Every row gives one point. Examples show where two turns around zero, p and q, send a point. Write where each new point lands after one turn and then the other. Backwards means that the second turn is done in reverse. Each puzzle has new turns, and all numbers are rounded.

Turn p:
 0.059 -0.039 => -0.021 -0.067
-0.002  0.011 => 0.010 0.005
-0.032 -0.022 => -0.030  0.025
-0.025  0.049 => 0.040 0.038
Turn q:
 0.014 -0.006 =>  0.000 -0.015
-0.040  0.047 => 0.028 0.055
-0.054  0.013 => -0.008  0.055
 0.052 -0.028 => -0.006 -0.059
 0.028 -0.026 => -0.013 -0.036
Where do these land?
q, then p:  0.028 -0.070 => -0.065  0.038
p, then q: -0.033  0.027 =>  0.043 -0.001
p, then q backwards: -0.020 -0.008 => -0.021 -0.006
p, then q: -0.020  0.018 =>  0.027 -0.002
q, then p: 0.046 0.033 => -0.016 -0.054

Turn p:
-0.001  0.022  0.002  0.048 =>  0.014 -0.048  0.016 -0.005
-0.004 -0.064 -0.017 -0.004 => -0.004  0.017 -0.057 -0.030
-0.028  0.034  0.036 -0.021 =>  0.012  0.025  0.054 -0.003
-0.015 -0.039  0.040 -0.067 =>  0.016  0.086 -0.008 -0.009
-0.028 -0.004 -0.001 -0.038 => -0.019  0.039  0.011 -0.015
 0.055 -0.010 -0.030  0.046 =>  0.003 -0.057 -0.046  0.029
 0.022  0.060 -0.031  0.038 => -0.022 -0.065  0.027  0.032
Turn q:
-0.014 -0.013  0.039 -0.014 =>  0.004 -0.022  0.027  0.030
-0.044  0.012  0.016 -0.001 => -0.015  0.020  0.033  0.024
 0.031 -0.028  0.014  0.023 => -0.001 -0.032 -0.036  0.013
 0.119 -0.024  0.029 -0.014 =>  0.078 -0.075 -0.063 -0.009
-0.013  0.016 -0.025  0.026 => -0.019  0.033 -0.015 -0.006
-0.041  0.038 -0.006 -0.008 => -0.004  0.046  0.033  0.003
-0.038 -0.001 -0.067 -0.011 => -0.042  0.030  0.019 -0.054
Where do these land?
q, then p: -0.005 -0.038 -0.025 -0.002 => -0.012  0.033 -0.004 -0.030
p, then q:  0.075 -0.043 -0.038 -0.002 => -0.060  0.034 -0.043 -0.048
p, then q: -0.039  0.032 -0.009  0.015 =>  0.003 -0.030  0.036  0.026
p, then q backwards: -0.032  0.002  0.016  0.036 =>  0.017 -0.009 -0.014 -0.045
p, then q:  0.001  0.046  0.057 -0.047 =>  0.045  0.022 -0.027  0.066
